Each row of a before or after table is a point. The points were changed in one or more steps. Then noise was added and the rows were shuffled. The steps act on columns, c1 being the first. Name the steps. A step turns or swaps two columns, mirrors them in a line or flattens them onto one, adds a multiple of one to another, or multiplies or shifts one. Angles are multiples of 10 degrees, from the lower column toward the higher: turns from -170 to 170, lines from 10 to 170 but not 90. Use the fewest steps. Two steps may share a column if one is a turn and the other turns, adds or multiplies; they go together, in the order done. Otherwise the lowest column goes first.

Before (14 x 3):
19 -47 74
-4 -79 43
-63 -43 6
43 -22 -13
61 -43 -58
52 32 -32
35 17 22
-54 24 -59
72 -17 23
68 -30 15
43 4 -63
-56 4 31
48 -28 -22
-12 32 28
After (14 x 3):
-75 -7 46
-48 0 -37
-21 -32 68
-32 -53 -95
-71 -20 68
-54 0 -66
-37 -22 -191
-36 69 131
50 22 91
-41 31 222
31 69 20
-78 7 -174
59 7 -179
28 -24 86
Steps: turn c1 and c2 by -150 degrees; multiply c3 by 3

Before (9 x 8):
22 22 -19 -4 -47 53 14 6
-83 -35 -16 -29 36 -34 12 -113
-24 -53 28 -44 52 37 -4 -30
4 61 -13 57 -73 63 -71 25
-66 58 54 3 -52 -49 0 -80
-18 23 -26 -30 60 57 2 16
24 43 -16 -30 -59 20 -67 19
28 10 2 14 -1 -23 -18 -3
-54 -62 -27 -44 56 32 19 43
After (9 x 8):
-51 -79 25 8 -91 -70 -1 -77
-25 -10 4 16 -45 31 -53 -6
19 -34 -33 -33 -99 22 -204 22
58 -15 -34 -31 18 -20 9 14
59 -52 -36 56 -115 6 -214 30
57 -14 -29 -5 -90 24 41 4
42 39 44 -46 14 -25 -14 -33
-32 39 -4 -30 -3 -83 32 -115
35 69 -5 -46 17 -53 56 42
Steps: swap c1 and c6; mirror c2 and c3 in the line at 100 degrees; shift c5 by -40; multiply c7 by 3

Before (8 x 11):
24 -51 -22 -64 6 34 -21 -67 36 44 0
3 17 19 -64 25 65 -6 -53 -34 -19 1
-20 69 11 -77 12 36 -12 -10 -8 14 -90
37 45 -57 49 12 18 -8 -31 28 -18 -22
-39 -42 12 80 -10 47 -56 20 -10 6 -30
-112 60 -37 -7 2 -129 -51 -56 16 -19 2
48 48 24 76 11 10 7 -62 -22 1 0
-27 -106 19 40 -11 3 42 -24 25 8 7
After (8 x 11):
-35 21 -55 -65 24 -27 22 22 47 22 -10
40 -34 -57 -48 51 45 -25 21 -18 -106 121
-18 -64 13 17 41 -22 -14 41 -20 -7 -61
24 90 -17 -3 -16 -44 -55 -16 22 -32 -33
-22 44 23 -79 55 -5 -7 31 -19 42 -11
22 -100 2 -22 5 -97 -15 15 61 -10 -4
20 88 38 73 26 6 26 -2 22 -19 -5
27 -31 -29 77 60 -11 -7 28 45 43 -31
Steps: mirror c1 and c10 in the line at 60 degrees; turn c2 and c4 by -120 degrees; turn c3 and c7 by -30 degrees; turn c5 and c8 by 110 degrees; turn c6 and c11 by -110 degrees; add -0.7 times c6 to c9

Before (13 x 18):
12 34 12 -113 -6 5 2 -71 9 2 -10 -90 -29 -7 -13 34 -1 -36
3 -115 16 25 76 19 7 39 -23 2 3 35 -78 -8 -10 21 13 -11
-9 32 8 11 -89 19 26 19 45 47 150 -8 -43 -23 -32 -42 54 -65
-24 -14 16 -53 59 -13 0 33 40 15 -1 -64 -145 50 24 4 52 63
21 -36 -53 31 58 19 -9 -60 55 -4 -3 -5 14 10 25 -104 54 -45
-24 -30 20 -30 79 -2 32 1 17 48 9 25 1 0 -46 -19 14 0
-36 -38 -19 -10 71 14 -11 -36 -20 47 -16 25 -37 -32 -21 -62 24 -78
-19 -61 -139 18 62 10 -25 40 52 14 -25 37 -5 -17 31 21 -75 -15
-45 13 19 -1 0 22 21 41 19 85 -2 -50 9 43 10 31 -6 -23
5 30 -26 -2 47 14 37 25 15 18 61 9 -54 65 26 12 34 -45
-15 8 -25 26 74 13 -62 -163 49 75 -12 -40 -54 12 20 29 -146 68
-9 -61 -101 22 55 -21 -5 13 48 56 -22 9 -10 50 -5 26 38 -30
-2 20 0 -73 -70 -16 12 9 13 12 -15 10 1 66 -1 -5 16 -65
After (13 x 18):
-16 18 -35 30 57 10 -27 41 -10 -97 -30 38 -11 -138 -45 -67 -48 -27
3 56 -9 31 13 22 -4 34 -1 -171 11 37 -81 17 -69 -12 18 -11
-62 -84 36 -2 8 26 13 42 4 -8 2 -59 7 13 -1 -25 9 -30
-4 -26 64 -80 -37 -19 10 7 -6 29 -14 4 8 -14 68 19 8 -66
-20 -78 12 30 52 13 -58 -161 3 -11 -17 -39 -60 -21 -60 -120 -87 70
-39 -31 -3 -31 -34 -7 31 -3 -3 -63 2 34 -2 21 -95 17 -6 2
9 -28 58 0 48 15 37 24 -3 46 60 4 -52 -38 -39 14 34 -43
-5 -16 22 21 10 -18 -7 9 5 -108 -23 21 -23 -102 -48 1 53 -28
-41 -5 58 -48 53 -17 1 37 -3 -23 -5 -69 -147 14 -47 33 40 69
19 -19 -8 -104 -21 4 4 -79 2 46 -12 -91 -29 13 3 -24 20 -40
-7 -48 -14 18 -70 25 21 18 -1 40 150 -8 -39 10 66 70 16 -54
26 22 -4 27 49 27 0 -63 -8 -51 -3 -2 12 -48 -45 114 -25 -40
-55 -25 -41 -11 -2 13 -6 -35 0 -82 -15 29 -40 -8 -86 69 -18 -76
Steps: multiply c1 by 1.3; multiply c2 by 1.6; turn c2 and c10 by 110 degrees; mirror c3 and c14 in the line at 40 degrees; multiply c15 by 1.3; turn c5 and c15 by -70 degrees; multiply c9 by 0; mirror c16 and c17 in the line at 70 degrees

Before (13 x 32):
-6 -42 48 71 75 4 0 -13 -17 77 -57 -83 -24 -23 -24 108 23 -45 -36 9 45 66 -5 39 43 27 -42 6 28 -2 -35 57
54 -62 76 114 67 -16 10 -21 -13 45 -14 -19 -10 -15 -4 51 -25 -27 -68 -63 64 64 -52 -27 37 22 -14 23 35 -16 -48 41
20 -22 -46 -13 -27 -36 16 27 92 -33 50 -27 5 6 32 11 1 14 43 48 -34 41 42 -71 87 -40 -35 -15 -24 3 29 -67
33 -46 6 105 3 -6 -1 -45 -45 117 -49 -40 9 -4 -32 12 -26 -73 -16 -12 46 75 14 9 29 20 -70 69 40 -67 21 14
-19 45 -60 -16 -35 -26 65 -15 -65 21 20 -94 -24 55 -27 -30 -28 -54 -27 -49 65 -10 29 -9 65 53 -24 95 -79 -86 49 29
2 43 -12 -14 85 64 -18 17 37 65 50 65 -121 11 19 -31 33 27 -8 5 -23 -43 36 -59 17 -24 49 -34 -6 51 15 -33
2 -19 -72 27 40 63 23 17 -4 -14 21 57 -50 -21 39 27 -17 65 22 44 -22 -9 -7 -48 -5 -5 19 -54 -20 45 50 -25
-54 33 -39 -4 -2 28 49 31 39 20 30 13 43 9 56 -27 37 28 52 -13 10 -19 64 -104 11 -2 -18 -21 -54 39 53 -32
-5 -63 69 26 92 28 1 -59 -39 22 -54 -18 -23 22 -14 42 -46 -56 -45 -36 -10 54 -10 -13 33 -5 -56 -19 71 13 -12 13
-14 44 -45 -57 15 74 32 52 39 24 60 35 -33 -35 29 -32 -59 44 53 19 -40 10 64 -75 -6 1 8 7 -74 32 -23 -20
2 -6 -32 -22 -45 -17 36 89 1 -16 27 -6 9 -26 48 -51 23 78 58 8 -70 -25 80 -57 80 49 -47 21 -32 0 47 -40
-18 56 -37 0 -24 -57 -6 2 -11 35 -88 -14 -12 26 -49 -15 -48 -27 -42 -39 85 41 27 -12 72 71 -37 35 -41 -54 19 9
-33 29 -50 28 25 69 -38 63 11 29 7 26 -43 -8 36 -44 -14 -20 -30 -31 -48 -24 8 -25 -9 -53 30 -17 -42 27 17 64
After (13 x 32):
-53 31 -39 -2 -12 29 46 32 -46 20 30 5 1 -7 55 -53 38 28 51 -4 10 17 64 -89 12 0 -5 -23 -55 41 55 -30
-7 -43 49 -44 9 5 -1 -13 -1 76 -57 -76 14 42 -23 217 22 -46 -34 75 44 -86 -5 35 45 26 -27 4 29 -3 -35 58
-30 28 -51 -35 -29 68 -37 63 0 29 9 33 -5 -10 34 -85 -14 -20 -30 25 -47 12 4 -10 -11 -55 32 -16 -41 28 18 63
-14 45 -43 59 19 76 34 52 -35 23 59 41 -7 19 31 -65 -61 44 54 16 -37 8 64 -81 -7 1 35 8 -75 30 -25 -20
-8 -61 70 -7 -37 28 0 -57 17 19 -55 -12 3 14 -13 85 -47 -57 -44 90 -9 -61 -8 2 35 -4 -66 -19 72 13 -11 12
33 -45 4 -74 -10 -7 -1 -44 19 118 -47 -39 8 44 -31 25 -27 -74 -16 1 48 -105 16 -41 28 18 -67 72 40 -69 22 14
17 -22 -46 28 47 -36 15 27 -98 -33 48 -27 5 -3 31 22 0 13 44 -28 -33 -34 41 -60 87 -39 -5 -15 -24 1 30 -66
2 45 -14 -3 5 65 -18 18 -18 65 50 85 -15 -39 21 -63 33 24 -7 86 -23 45 35 -35 18 -24 45 -32 -6 50 16 -35
54 -62 79 -86 -62 -17 8 -20 7 45 -15 -15 1 22 -5 103 -24 -25 -68 66 63 -99 -53 -43 35 21 -9 21 35 -15 -48 39
2 -5 -32 13 10 -18 36 89 -17 -17 29 -9 1 45 47 -102 23 77 60 -43 -71 31 79 -72 78 47 -26 19 -34 2 47 -43
-18 55 -38 13 -39 -57 -7 1 -2 36 -91 -13 2 -3 -50 -31 -48 -25 -43 -25 86 -40 29 -33 73 72 -45 36 -43 -54 18 8
-20 46 -61 13 -47 -24 65 -12 53 23 20 -88 12 -27 -26 -59 -28 -54 -26 -34 66 16 32 -75 65 55 -66 94 -81 -86 49 28
1 -18 -71 -25 44 64 23 19 12 -14 23 64 -13 8 41 55 -17 64 21 38 -20 -1 -8 -8 -6 -3 25 -55 -20 42 53 -27
Steps: turn c4 and c22 by -160 degrees; swap c5 and c20; turn c9 and c27 by -160 degrees; turn c14 and c27 by -150 degrees; flatten c12 and c13 onto the line at 170 degrees; multiply c16 by 2; add -0.7 times c28 to c24
